Rows are points. Any point is a mix of the corners, with weights that add up to 1. It lies inside the corners' shape when no weight is negative. Is each point inside? If not, which corners have a negative weight?

Corners:
(1): [11 45]
(2): [  8 -45]
(3): [-56  30]
Points:
[-46  25] => inside
[  6 -39] => inside
[ -1 -56] => outside (1)
[-10 -14] => inside
[-8 61] => outside (2)

Corners:
(1): [ -10    2  -13  -15 -121  -18]
(2): [-10  -6  16 -30  23 -10]
(3): [40 15 18 14 24 -9]
(4): [-11  -7  36   6  13  -4]
(5): [-17  27  29  15  33  29]
(6): [ 25  20  35 -55 -24 -27]
(7): [-17  22  27  11  26 -28]
Points:
[-10  11   7  -4 -49  -2] => inside
[-12   5  16   2  -4  -2] => outside (6)
[-3  1 31  4 11 -6] => inside

Corners:
(1): [-57  -9 -70  -3 -20  24 -13   4  38  -7  94  17]
(2): [ 27  16   8  28  -4 -55 -10   0 -14 -23 -48  19]
(3): [-51  61  35  -4  15  -2 -48   2 -55  42 -79  56]
(4): [-12  19  -2  81  36  49  27  17  26  47 -13 -12]
(5): [-32  68   9  25   9 -48 -14 -35  -7 -11 -36  25]
(6): [-12  53 -34  10  26  -1 -39 -28 -76 -25  -8 -20]
(7): [-15  -4  18  18  76  11 -57 -35  21 -21 -31  16]
(8): [ 21  58  12 -14  66 -13 -35  -1 -31  11 -44 -42]
(9): [ 50   6  49  58 -64  61  20  32  61  25  44  10]
(10): [-121  -11  -56  -12  -18   40   66    7   19  -30  110   -4]
(11): [ 14  -4  27   7  54 -17 -32   0 -61  -1  41  -6]
(12): [  5  17 -13   0  81 -13  27 -44  -5 -19 -23  28]
(13): [-34 -30  18  43 -37  38  23 -37  74  51   6   7]
Points:
[ 21  -6  18  26  38   0  18 -14  23  -1 -15   2] => outside (1, 3, 5, 6)
[-15  30  20  14  29 -16 -49 -12 -42  20 -35  10] => outside (9, 10, 12)
[-35  15 -19  13  21  -2  -5 -16  -8  -8  14  14] => outside (8, 9)
[-14  24  -1  15  13   7 -10  -6 -18  -3  12  -1] => inside
[  9  27  11  18  54 -13 -33 -15 -29   8 -27  -4] => outside (9, 10)
[-8 23  1 23 30  4 -9 -5 -4 -5 -6  9] => outside (13)

Corners:
(1): [  6   3  17  14  73  18  36  30   3   1  11  76 -43 -11  19 -78  79 -86
 -35  32]
(2): [  2  -8  43  51 -54  34  14 -30  68  64 -15  60   0  36 -21 -15 -54  31
  17 -53]
(3): [ 38  38 -13 -57   7 -46 -40 -23  -9 -15  18 -63  45 -29  52  36 -47  -2
  31  26]
(4): [-14 -25 -29  -8  70   7  17  -5 -12 -25  39  18 -12  62  27 -18  71 -22
 -16  15]
(5): [-23  37 -12  -8  18  43 -49  31 -23  13  39 -30 -29 -13  56  -6  26   0
   9  59]
(6): [  3 -25  51  40  22  12 -51  24  45 -10   0  50 -41  47 -76 -80  11  29
  -4 -23]
(7): [-21  18  -8  19 -75  -4  -4   0  33  -4  14  65  13  16 -71 -37 -31  60
  32 -36]
(8): [ 23  -2 -35 -15  39  25 -40 -39   1 -62  45  10 -13  -5  44  10  28 -16
 -36  -5]
(9): [-25  37  57  48   1  59  35  15  21   6  13  46  15  20 -50 -20 -55  19
  16 -22]
(10): [ 61   7  32 -24 -27 -14 -22  39  11 -16  30 -12  76 -78   3  56 -36  52
  28  44]
(11): [ 30  28  52 -32 -40 -16  -5  53  47  -9 -17  -8  29 -41 -39 121  21  15
  -6  93]
(12): [-14 -47  -8  17  58 -24  12   7 -38 -30  48   8 -56  11   3 -64  22 -51
 -25  37]
(13): [ 29  21  36 -36   5 -13  24   9 -10 -69  36 -24   9  25   7  51  10  22
  52  51]
(14): [-19  15  10  59 -22  35  -4 -21  86  -4   8  30  27 -10 -24 -34 -17  28
  20 -16]
(15): [-33  11  56  82  12   1  -7  -9   6  -1  -2  36 -51  15 -18 -29  32  -5
 -83 -53]
(16): [ 46  25  -1 -30  -8  -5 -16  10 -11 -30 -22 -74  38 -65  26  25 -14  33
  -2  69]
(17): [ 85 -58  79 -60   4 -38  21 -45   3  -3  -4 -56  24 -84 -37  80  22  11
 -10  40]
(18): [-10   7  18  16 -43 -13 -25  22  16 -16 -26  17  20  19 -41   9  11 -27
  40 -16]
(19): [ 51  -6  60 -79 -76 -40  12  22  25   4   5 -32  57 -46   4  50 -26  -5
 -21  39]
(20): [-58 -10  39  38   3  18 -17 -26  12  -1 -17  49 -25  24  24  -4  -3  -2
 -29 -27]
(21): [-32  12  19  56 -44  19 -14 -44 -21  28   7  22  36  37 -11 -38 -26  35
  -2  23]
Points:
[12  3 22  1  1 -1 -8 -1 18 -8  9  8  1 -6 -3  2 -1  2 -3  6] => outside (21)
[-13  10  22  24   9   5 -13  15   0  -5   6   7  -4  29   0  -1  -2  10
   5  15] => outside (1, 7, 8, 14, 17, 19)
[  5   0  24   8   3   7  -4  -3   8  -8  11   7   5   0  -1 -10  -3   0
  -5   9] => outside (7, 11)
[  7   2  26  -2 -12   4  -7   6  10 -16   7   7  15 -18 -14   7   5   8
   5  36] => outside (2, 3, 4, 15)
[  0  -2   6   7  -7   0 -20 -12  -1  -8  13  11   3   3  -3 -13 -10  11
  -9 -14] => outside (1, 11, 13, 14)
[  8   1  30   2  -8   2  -7   0  14  -6   8   7   2 -13  -4  -3  -9   2
   0   3] => outside (4, 11, 21)
[  4  -1  17   4   9   2 -10   0  -1  -8  17   5   2  -9   4 -18   7  -3
 -13  11] => outside (2, 11, 13)

Corners:
(1): [ 24  18  27 -36 -46 -20  39   7 -45 -35 -21   0  -7 -12  44  38 -47 -39
  29 -17]
(2): [ 45 -46   7  42 -15  43   7  31  12 -10  26   7 -39 -38  58 -38  11  33
 -76  28]
(3): [ 53 -10 -56   7  -4  95  19 -59  70 -16  18 -12 -43  37 -44  17 -38  51
 -57  14]
(4): [ -5  16  34 -39  14 -57  24  61   8 -17 -67  67  26 -86 -12 -27  20 -30
   4  13]
(5): [ -6   9  54  15  36 -51 -45  18 -33  -4 -55 -11  32  34  55  10 -25 -12
 -51 -60]
(6): [ 28  29 -21 -36  30  29  48 -33 -15  52 -46  19  28 -12  23  14  13  11
  -3 -34]
(7): [  7   7  16  34  70  31   1   4 -26  32  -4  49  20  17  51  50  17 -10
  11  26]
(8): [-29   6 -24 -49  56 -42  37  16  -2 -12 -12 -39  46 -16 -44   5  19  76
   9  15]
(9): [ -4 -30  14 -14  15  30 -27  52  20  44 -14 -11 -36 -25  73  31 -14 -10
  -6   7]
(10): [ 17   6  22  72 -12 -73  33  32 -32  39 -77  56  -2 -50  76  27 -70 -41
 -66   2]
(11): [ -6 -52  63  93  26  17  -2  46   3  75 -57  84 -65   9  51 -66  39  47
  25  26]
(12): [-52   9 -24  49 -45   9 -64 -86 -69  -5  25 -31  35 -11 -12  64  -6  54
 -12 -95]
(13): [-26  17 -16 -24 -62  19  31 -17  57   8  15  13  -7  10 -33  13  18  25
 -39 -78]
(14): [ 54  17  51  87 -53  63   3  33  81  57 -32  40 -38 -52  55 -18   1  51
 -63  -3]
(15): [-39  11  56  12  24 -72  14  -1 -22 -28 -17 -18 -56 -11  39 -27 -20 -43
 -42  38]
(16): [-16 -48  53 -22   9  67  -2 -75  66  10  41  39  52  19 -13   9  36  56
  10 -13]
(17): [-37   9  -6  62  55  21  13  -7 -40 -31  11 -26 -21 -38  60  36 -62 -10
  11 -48]
(18): [  8  30  22 -23  30 -23  -6 -19 -82  64  31   8 -53  39  22  56 -62  32
  47 -87]
(19): [-42  -4  16  39 -31  15   7 -16 -32  27 -13  30  26  25 -27 -35 -27  11
 -43 -13]
(20): [-18  36 -25 -10  -5 -23 -54  27  49  43 -31   8  39  31  34 -43   8  78
 -42 -50]
(21): [ 41  20 -46  33 -45  -1   7  -9  65  63  35   8 -10   4 -32 -38  -6  30
   4 -21]
Points:
[  0   7   9   0  -5  -5   6   4   6  22 -11  16  -4  -3  12   3  -4  21
 -18 -22] => outside (17)
[ -1  -5  14   6  11  12  -2  11   4  22 -10  13  -6  -7  34  14  -6   5
  -8  -5] => inside
[  8   3  10  10   6   5   5   6   3  17 -14  13  -6 -13  32  12  -9  11
 -13 -14] => outside (19)
[  6  32 -16 -26  12   1  14 -22  -8 -17  13 -35 -23  -5  -4  54 -25  -7
  -1 -35] => outside (2, 10, 11, 16, 19, 20)

Corners:
(1): [ -4  22 -23   3  39 -30  -8  58   8 -43 -12 -12  39  -8  43 -41 -20  60
  -4  34]
(2): [  3  21  38  56  45  17 -58  30 -12 -42 -18  28  20 -32   9   5  20  33
  44 -21]
(3): [-56  71   6 -68 -70 -12  49  13  42 -43 -25 -24   7   7  -1   2   7  -4
  68  -2]
(4): [  7 -36   8 -16   1  -4  43  -7  18 -49 -10 -20   0  27  25  14  32  33
  17  42]
(5): [ -5 -45   3 -13 -29 -16  10 -66 -92  43  16  81 -31  -9 -63  -7 -53   1
 -33 -33]
(6): [ 10   2 -22  10  -8  21 -18 -10   7   0  64 -12   6  10 -44 -48  -4  38
  51  44]
(7): [ 10  70  19 -20  26  14  -5 -12  37 -51 -42  -5  23  38   3 -32  45  57
 -28  32]
(8): [ 23  45  20   0 -19 -18 -18   1  31 -42  24  73  33 -24  44 -25   2  34
 -25  39]
(9): [-62   2  17 -74 -12  -6   4  23  34 -36   9 -67 -66 -32  22 -24 -20 -94
  14  24]
(10): [-58  -9  77 -32 -15  31  30  56  10  12   2 -42  39 -30  30 -13   5  15
 -11 -28]
(11): [ 22 -65  12 -26   8  -6  -5 -42  -8 -14 -42  91   2  63 -58 -81 -80  -7
  11   3]
(12): [-121   24    5  -77  -15   -6   50   41    3   24   -8   11    5  -60
   60   44   43  -81   19   -5]
(13): [-16 -53   0 -15 -41 -93  -9 -57 -15  43  40 -10  22  36 -46  54 -35  -3
  -9 -63]
(14): [  -5  -63   15   36  -27  -63   39 -118  -28    6   12   38   28  -26
  -80  -56  -27   -8  -26  -10]
(15): [-101   26   35   15  -36   31   54   14    8   -9   24  -16   15   -1
   50   27    0  -62   -2  -40]
(16): [-43  17  53 -24  -9  -2  18  18  19  29 -22  -4 -58  -2 104 -66  21  -8
  47  25]
(17): [  19  -77   49  -16   -1  -45  -74  -65 -102    8    6   47   71   54
    2  -29  -38    0   20    9]
(18): [ 22  54  19  36 -17  21  11  12   6   7 -23 -34  36  13  27  26 -35 -12
  23 -14]
(19): [  36  -54  -25    2    6  -78   14  -55  -68   22   15   41   25   12
   -5  -30   -1   -1   -9 -106]
(20): [-90 -22 -39 -64 -90   0  -3  -3  19  23 -12 -81 -17 -27  15 -14  48 -63
   1 -44]
(21): [ 28  22  29  45 -42   0  -4  47  15 -25  24 -27  -1  30 -45 -25  44  19
 -20  23]
Points:
[-19   0  25   6  -3 -27   6 -27 -29  -4 -14  35   7  10 -12 -13 -28 -18
  12 -24] => outside (4, 6, 8, 10, 20)
[ -7   6  -6   0 -18 -17  10   1  14  -8   8 -35  -3 -21  11   3   2  18
  25 -14] => outside (7, 11, 12, 15, 17, 21)
[ -9  17  24 -15 -12  23   2  54  22 -14  -9 -23 -30 -20  40 -41   9   8
  28  11] => outside (7, 12, 13, 14, 15, 17)
[-36   2  19 -24 -35   6 -15  14  11   5   9 -33  -7  15  20 -22 -12 -22
  -6   1] => outside (2, 3, 4, 12, 14, 19)
[-26   2  18 -16 -16 -13   7  -3  -5   2   2   7  13  -1   6 -15  -6  -7
   5 -14] => outside (4)
[-23  -1  12 -15 -14 -17   2   0   4 -10   4  -1  29  -6  -2 -18  -5  -9
   3 -13] => outside (4, 5, 16)
[-35 -18  13 -31 -26  -7  21  -2  -5  -7   1 -13  -3   9  -4 -32   8 -14
   6   6] => outside (2, 8, 13, 18)

Corners:
(1): [ 40   7   9  32  24 -11  79 -63 -62  21   8  -7   6 -48  31 -72 -15 -32
 -26   0]
(2): [  0  63 -13  -1 -47 -37 -43  28 -60 -36  50 -42 -82 -58 -60 -72  54  16
  59  43]
(3): [-18  57 -42  18 -83  13 -70  56   8  48 -28  -9 -36  23 -89  30 -56  -7
  13  11]
(4): [ 58 -38  62  40  39 -12   2 -39   9  17 -58 -38 -58  71 -76  42  25  28
  95 -18]
(5): [-51 -21  12  34 -78  69 -46 -63 -45 -40   8  57 -60   5   0  12 -40 -68
   0   1]
(6): [-70   1  38  14  -1  31   2 -23 -64   6 -20  46  -6  23  -4 -41  -3 -59
  49  34]
(7): [-39 -22   4 -53 -76  47   9  12 -66 -33 -56  68 -27  19 -26  35 -46 -65
  79  14]
(8): [ 43  -2  33 -43  53  -3  17  10 -25 -20 -33 -33  -5  76  18  50  28   7
  -9 -35]
(9): [-26  24 -30 -52 -27  -5  45 -34 -67  -8 -43  79 -57  65  16 -56  26 -16
  90  -6]
(10): [ 19  20 -25  71 -17 -18   5  12  21 -43  10  32  -4   4 -33 -53  32   8
  29   6]
(11): [  0   3 -24 -46  65  35   0 -11  37 -40   9  41   8  54  49 -34  -7   7
 -16  33]
(12): [  4   5  35  17   6 -48  30  12  28 -12  36 -28 -43   3 -27 -56  57  70
  39 -19]
(13): [ 30  18 -59  88   8 -38 -35 -20 -13 -13  49 -45  27 -43 -75 -59 -23  -9
  -4 -48]
(14): [ 81  45  52 -75 -26 -15 -19  18  29 -25  -6  -9 -39 -25 -65 -43  37  25
  74   5]
(15): [-12  25 -71 -35   2  77  37 -12 -20  15  27  -4  67  38   4 -87 -32 -62
 -57  85]
(16): [  6  -6   9 -26 -15  46 -20 -51 -78  52 -34 -30 -92 -41 -32  47  71  54
 -10  -1]
(17): [ 35  11 -53 -46  16   2 -25  49  42  19  33 -62  61  -8  35 -67   4 -19
 -63  41]
(18): [ 61  -8  63 -69  18  -8 -40 -48  50 -28 -43 -81  13  11  -8  55  -7  30
  -6 -24]
(19): [ -3  20 -12  40   4 -56  51 -32  46 -53  26 -19 -37 -18 -59 -25   9 -68
  11 -54]
(20): [-34  30 -13   7  12  67  23  36  32 -25 -11 -21  15  40  11 -42 -50 -35
   3  11]
(21): [-12  45 -42  28 -54  72  -9  44  17  39  32 -31  23  28 -30  28 -22 -25
  40  43]
Points:
[ 25  14   9   3   6  -6   5  -8  23 -17   3 -11  -4  17 -24 -31   2  -9
  22  -4] => outside (2, 7, 16)
[ -4  19 -15   5 -19  13  -6  -5  -7  -2   1  -1 -11   6 -27 -28 -11 -16
  18  11] => outside (8)
[ 32  17  10  -6   5   5 -31   9  25 -16   5 -41 -33  15 -21   4  39  48
  29  -4] => outside (1, 3, 6, 7, 15, 19)
[  1  11  16 -41 -20  32 -15   9   4  -1 -28   2  -4  28  12  14  -8   5
  11  10] => outside (2, 4, 13, 15, 19)
[ -4  18 -13 -10 -16   0  14 -12 -25  -9 -13  23 -31  26 -12 -34  15  -8
  43   1] => inside
[ 13   4   8  12  -4  21  -7 -17   6  -5 -17 -10 -12  20 -33  14 -13 -14
  16  -2] => outside (2, 9, 12, 17)
[ -3   7  -5   0  -6  17  -7  -8 -17  -2  -3 -10  -5  16 -12 -16  -3  -5
  13  13] => outside (14, 19)
[  9   9   3  -3  -1   8   9 -12  -2  -5  -7  -3 -14  17 -14 -18   2  -4
  17  -1] => outside (2)

Corners:
(1): [-27  14   2   6 -20   0 -29 -12 -25  11 -21  -9  46  27 -53   9  32  33
  28   5]
(2): [ 35  -1  -9   2   1 100  10 -11 -55  12  16 -25 -36  39   7 -20 -11  48
  50  17]
(3): [-29  18  34   7 -15  55 -16  20 -68  11   0   2   3  -3  24  39 -70 -25
  15  -6]
(4): [-26  14  16  -8  48  29 -23 -12  -9   4 -31  47 -10  90 -20  -8   5 -20
  39  -7]
(5): [ 71   2  13  -6 -19   5  15  -6  -1  19   5 -43  14  -8  24  -8 -32  37
  -2  20]
(6): [-10 -46  23  13 -10   2   6  -3  -3   2 -18 -40   1 -32  16  11  -8 -92
  -4   4]
(7): [  44   12  -14  -27   11   24   -9  -24  -18  -31  -31   28   33   94
 -102  -22  -66    7    9    1]
(8): [-24 -21  -7  -6   1  -3  24 -15   9  16  52 -39   9 -39   6  11 -51  24
  -4 -40]
(9): [-12   7 -13  27 -28 -21  15 -25  -6   0 -35  11  10 -42 -11  10  32   3
   5   4]
(10): [-16  25   5  51  17  51 -26 -29 -12 -51 -38  10  46 -12   9  -7  31 -46
  32 -29]
(11): [ -7  17 -17  12 -22  34 -97 -29 -21  21 -40 -15  30 -20  -3  31 -11  19
  10 -15]
(12): [ 63   6  10 118  11  30 -11 -49 -34  28  34 -11  54 -39  13   6  32  26
 -18 -16]
(13): [ 56   2  -2   7 -39   9  20  -3   2  19  17 -28   5 -10  23 121  -3 -55
 -23 -30]
(14): [  6   9  18  -4 -29  -9 -46  43 -18 -37 -20  -5   6   5  -6  -5  22  11
  -3  15]
(15): [ 24  10  -2   7 -12 -15 -15  -9 -36  11 -35  -9  27  -3   8   3  35  28
 -13 -24]
(16): [-13 -10  27 -13 -22 -19 -17 -30 -13 -50 -18  31  30  -1 -24   3  30  23
   6 -13]
(17): [ 37 -16 -17 -18   9 -11  17  29 -18   2 -12 -29   6  26  19  24 -43  25
  17  29]
(18): [ 59 -15  12  79 -30   1 -14  22 -43  35 -37 -22   3 -22   2  25   5  17
  44  -4]
(19): [ 82 -25 -15   8 -24  83   2 -17  11  34 -44 -10  98 -15 -43  16   1 -12
 -14  -9]
(20): [ -2  26 -14 -15 -26  22 -57 -34 -80  10  -7  49  63 -10 -75 -31  39  21
  45   2]
(21): [ -3  -3  38 -18  47 -11 -12  15   6 -37 -42 -28   1 -27  -8  11   2   1
  -8   0]
Points:
[ 41   9  -4  26 -35  37 -18 -14 -38  21 -14 -13  36 -13 -11   7   2   8
   9   0] => outside (4, 8, 16, 17, 21)
[  6   4  -3  -2 -12  10 -17 -11 -15   3 -44  10  40  12 -32  37   9 -24
  12  -9] => outside (2, 5, 8, 12, 14)
[  8   0  11  12 -13  10 -18 -17 -14  -4 -16   1  34 -14 -20  11   4 -10
   5  -8] => outside (2, 15, 17)
[ 14   0   0   5   0  16  -6 -27 -10  -2 -14   0  30   2 -14   5   9   4
   6  -9] => outside (3, 14, 18)
[ 14   4   4  22  -6  16  -5 -15 -15  10 -10 -22   0   0   5  27 -13 -10
   6 -14] => outside (14, 16, 17, 19, 20)
[ 14  -3   7  24  -9  14  -8  -5 -16   8 -15 -19  15 -15  13  20   6  -1
   4  -7] => outside (7, 20)
[ 46  -5 -19  20   3  53  -9 -21 -30  24 -13 -16  30  22 -17 -13  -7  23
  29   1] => outside (3, 9, 13, 14, 16, 21)
[  8   3   3   2  -9   7 -19  -8 -33   6 -12  -2  14   2 -19  -5  -2  22
  18   6] => outside (10, 13, 19)
